Every row gives one point. A path goes straight from each point to the next, and from the last back to the first. The post is the endless flat space through its rows: a point in 2 columns, a line in 3, a plane in 4, and so on, so that a path can go around it. How many times does the path go around the post? Going back the other way cancels.
In the rows, zero is written as 128.

Post (1 x 2):
[[134 120]]
Path:
[[166 133]
 [150 101]
 [117  85]
 [146 100]
 [190 126]
 [164 130]
 [155 104]
 [126  73]
 [ 98 105]
 [110 134]
 [139 158]
 [110 133]
 [113 171]
 [165 155]
 [157 113]
 [129 104]
 [117 112]
 [101 137]
 [135 162]
 [150 123]
 [159 165]
 [131 141]
 [168 147]
 [178 108]
 [175 143]
 [131 143]]
Times around: 2

Post, 3 rows:
[[119 103 145  99]
 [145 150 130 129]
 [105 106 111 103]]
Path:
[[186 110 196 101]
 [111 118  92 100]
 [108 143 110 103]
 [ 94 118 114 120]
 [129 121 155 146]
 [155  76 156 110]
 [107 107  69  93]
 [139 162 136 109]
 [ 80  99 144  97]
 [ 92 141  96 154]
 [140 107 159 112]
 [119  82 143 128]
 [137 146 150 130]
 [ 70 143 109 105]
 [133 108 163  75]
 [139  92 139  86]
 [117  82 133 117]
 [ 92 113  83 135]
 [ 76 108 126  98]
 [114 121 122  80]
 [130 107 122  91]
 [140 111 112 122]
 [104 108  78 142]
 [113 118 143 133]
 [129 111 107 141]]
Times around: 0

Post:
[[140 119 138 108 117 104 103 109]
 [141 135 105 112 139 158 109 160]
 [132 156 141 166 160 149 158  97]
 [152 129 164 117 117 132 120 105]
 [149  99 128 125 116  94 122 168]
 [120 139 117 137  96 145  88 118]
 [140  99 154 129 152 121 130 132]]
Path, 23 rows:
[[120 144 127 139 131 152 114 139]
 [110 131  97 166 180 140 109 149]
 [168 121 129 101 203 126 151 127]
 [154 113  98 121 131 140 110 151]
 [163 148 148 137 122 150  95 127]
 [145 179 145 106 164 140 114  93]
 [174 159 107 108 158 103 133 109]
 [142 115 120 111 120 133  87  75]
 [184 144 130 120  79 124  95 108]
 [159 100 173 124  66 154 107 130]
 [151  90 181 132  95  85 169 145]
 [104 165 151 120 114 137  95  79]
 [102  89  99 179 167  71 141 173]
 [145  98 149  54  86 100  94 134]
 [123 132 120 134 120 139 138 105]
 [116  54 125 131 147 103 134 143]
 [145  83 180  87  92 123 112 148]
 [118 121 139 161 110 107 121 136]
 [ 87  82 153 171 115 133  67  97]
 [155 145 139 118 125 149 113 139]
 [134 128 168 147 116 148 140 169]
 [153 139 129 102 110 172 137 142]
 [ 88 130  99 145 173 131 125 119]]
Times around: 1

Post (8 x 9):
[[109 212 127  89 124 121 165 159 146]
 [131 128 139 139 131 178 100 129 168]
 [157 101 116 148 143 161 112 132 119]
 [134 120 110  97 141 130 133 120 114]
 [118 123 136  98 106 136 148 136 107]
 [113 110 124 147 147 128 138 120 106]
 [118 141 140 160 120  90 123 135 136]
 [112 101 114 102 132 145 120 145 105]]
Path, 25 rows:
[[142 120 106 129 198 125 133 135  87]
 [155 148 110 144 125 100 121  97 108]
 [144 137  77 126 139 113 141 106 123]
 [ 74 101 149 119  93 129  92 152 161]
 [133 127 149  98 119 145 152 131 118]
 [128 113 115 118 151 139 124 118  88]
 [133  96 117 156  90 160  98 126 132]
 [104 139  71 102 178 158 156 154 111]
 [151 124  95 170 129 114 129 143 124]
 [118 114  83 174 165 144 121 122 102]
 [133 123  88 130 174 148 161 136 100]
 [190 131 130 131 109  88 138 146 109]
 [157 101 169 134 108 110 101 123 123]
 [ 96 107 118 137 125 170 111 134 106]
 [142 101 114 187 124 111 124 130 113]
 [108 133  82  61 135 177 180 188  62]
 [134 124  83 110 138 163 119  94 144]
 [161 162 101 123 103 167 160 169 135]
 [114 155 117 110 190 125 173 115 120]
 [109 114 144  93 171 231 131 148 109]
 [157 158 139 141 101 145 108 139 126]
 [139  96  98 153 135 113 141 120  84]
 [153  49  72 134 140 145  90  90  77]
 [115 138  93 120 145 145 136 134 143]
 [117  92 141 142 143 172 132 177 108]]
Times around: 4

Post, 11 rows:
[[121 116 157 111 144 117 121 114 111 116 120 125]
 [161 134 134 164 156 114 138 136  18 153  75  75]
 [117 102 127 120 125  93 107 121 139 127 124 133]
 [166 121 131 152 134 136 104 133 120 111 132 145]
 [186 167 180 136 129 163 149 117 181  92 158 139]
 [140 135 148 119 123 121 115 144 133 133 148 145]
 [107 137 134 112 153 107 102 139 146 150 125 137]
 [114 107 128 120 139 150 140 124 132 115 118 101]
 [117 109 105 114 141 126 148 121 123 123 132 128]
 [107 122  98 149 121 129 127 107 111 145 157 149]
 [148 131 111 143 108 139 126 120 100 116 108 138]]
Path (30 x 12):
[[164 149 118 148 137 166 118  99 153  94 184 148]
 [ 64  94  80  50 144  60 130 122 150 108 130 163]
 [ 86 131 100 134 122 119 148 130  77 164 112 101]
 [106 133 188 124 153 117 132 119 110 150 121 112]
 [133 129 118 154 141 100 117 101 103 166 102 119]
 [124 146 131 119 170 125  63 188 162 181  66 119]
 [149 107 151 111 136 152 122 150 122  96 116 144]
 [116  99 110 122 160 101 119 151  87 125  70 105]
 [125 124  93 156 135 106 116 113  89  98 126 157]
 [103 101 142 143 119 135 112 128 111 120 133 142]
 [167 159 158 178 129 149 148 122 122 164 170 143]
 [160 108 106 154 127 104 114 125  59 148  78  94]
 [163 104 137 130  94 158 121 134 138  94 163 118]
 [ 47 129 127  36 137 109 138 148 133 128 121 114]
 [166 148 172 154 153 142  95 152 116 116  92 122]
 [162 107 132 163 111 137 151 136  85 141 132 110]
 [144 166 181 101 133 151 173 111 150 151 168 134]
 [108 106 149  99 138 123 128  87 137 136 149 150]
 [148 132 147 123 140 153 167 161 133 139 126 122]
 [141 116 142 167 147 137 151 159  99 124 113  82]
 [162 153 150 125 134 147 108 160 138 108  92 102]
 [179 132  99 108 124 134 133 108  92  95 138 161]
 [155  81 118 151 135 161 114 123 107 100 130  90]
 [ 88 119 111 111  96 159 141 138 129 191 150 126]
 [177 121 187 132 138 135 145 134  85 120 132 132]
 [186 154 169 147 125 142 182  91  93 129 154 115]
 [143 142 178 136 123 145 117  70 118  91 169 161]
 [ 63 115 117  96 177 124  95 118 130 157 106 129]
 [198 102 140 190 132 158 164 106  54 128 126 109]
 [168 118 163  97 127 132 102 157 142 126 153 163]]
Times around: 1

Post:
[[113 172 124 176 129  96 125 157 144 163 133 152 189 107  87 131 141 124]
 [129 146 115  57 105 175 136  93  79 122 165 156 124 124 135 105 157 169]
 [115 107 148 157 115 103 118 134 153 153 172  95  98 100 134 140 115 120]
 [159 129 102 149 119 100 134 161 138 142 141 140 181 114 114 170 100 131]
 [155 159 135 128 125 121 132 117 151 136 146  75 105 142 103 122 116 137]
 [133 143 155 125 117 115 140 143 124 103 125 164 148 169 112 140 138 131]
 [110 118 125  81 139 165 151 141 135  97 142  75  52 109 112 103 144 131]
 [148 123 123 183 134  81 103 165 148 180 116 144 145 112 138 141 122 134]
 [160 140 148 150 132 118 127 148 121 169 119 151 154 126  80 157 114 115]
 [150 124 136 154 142 106 150 170 120 162 160 135 169 172 102 128 131 134]
 [128 129 115  84 125 169  98 115  81 105 165  97  96 121 102 111 159 121]
 [155 139 140 145 126 130 141 160 159 150 146  97  95 110 146 122  88  84]
 [ 89 140 108  99 113 143 129 111  73 116 145 129 100 131 116  95 113 133]
 [ 96 117 103 117 125 173 134 112 149 136 126  94 115 117 129 121 124 122]
 [107 135 112  72 129 120 119 127 134 139 149 106 116 121 137 120 132 127]
 [121 161 125 131 155 129 157 107  95 138 156 155 140 146 131 140 163 138]
 [148 142 145 143 122  98 164 124  97 145 127 138 204 140 105 127 137 124]]
Path (30 x 18):
[[144 133 137 137 148 183 137  76  58 181 175 132 162 103 115 120 119 150]
 [139 155 141  84 120 156  95 101 143 120 137  89  98 176 133 130 160 178]
 [ 96 151  83  89 101 142  80 100 115 154 155 108 132 105  85 136 163 160]
 [135  94  81 120 121 156  99 148 155 136 129  93 162 109  88 151 161 123]
 [136 116 120 128 143  97 125 140 108 160 156 143 125 129 134 147 119 115]
 [144 147 111 150 151 135 149 143 135 117 152 136 192  98 134 131 136 125]
 [118  84 150 115 155 143 151 134  75  88 176 125 112 165 146 133 141 156]
 [ 70 168 164 157 119 167 145 143 134 136 103 151  94 114  97 118 147 151]
 [104 132 125 109 139 157 165 135 170 127 137 120  84 153 154 139 144 119]
 [141 165  92 120 115  99 132 102 164 152 139 153 164 152 176 159 118 136]
 [141 130 114 165 166  93 169  96 159 158 105  93 134 123  91 153 106 151]
 [ 81 149  92 120 124 173 151 111 148 121 100 103 136  90 102 101 121 149]
 [166 138 130  83 128 159 134 139 107 179  76 163 173 150 129 111  99 150]
 [139 143 135 172 118 141  97 129 126 196 129 114 111  90 157 130 139 122]
 [161 153 137  70 121 155 166 142 113  96 168 102 133 130 130 131 132 121]
 [144 169 141 117 158 172 133  93 102 129 145 100 107 113  76 115 127 151]
 [157 157 116 110 181 166 108 121  82 131 160 104  77  83  77 113 151 128]
 [ 93 103 111 174 140  89 169 195 178 152 131 111 233  60 151 172  97 106]
 [133 157 102 121 108 158 174 131  83 136 171 134 202 176 119 130 118 154]
 [159 155 100  96 108 141 145 117  65 161 166 126 151 165 132  86 180 140]
 [117 157  71 170 130 135 155 126  85 135 142 143 138 127  97  96 148 112]
 [196 138 131 113 116 154 151 131 166  98 162 131 124 138 127 168 107 142]
 [ 91 136 154 133 148 107 145 140 132 130 108 130 110 129 101 125 119 126]
 [ 83 150 125 134 149  86 125 131 104  93 110 174 182 128 159 136 146 154]
 [136 122 160 147 151 116  75 101 117 159 200 126 102 144 116 157 172 154]
 [119 176  99 151 141 144 137  71 101 165  95 151 155 108  98 113 135 108]
 [106 127 129 143 130 114 152 125 112 154 197 162  97  93 189 149 146  91]
 [135 123 136 158 131 166 137  99 123 142  99 138  81 156 115 140 136 141]
 [185 117 144  89 101 122 117 115 108 118 164 122 163 130 146 143 137  86]
 [112 147 114 151 142 108 126 152 135 126 166  94 123 111 114  84 150 138]]
Times around: 3
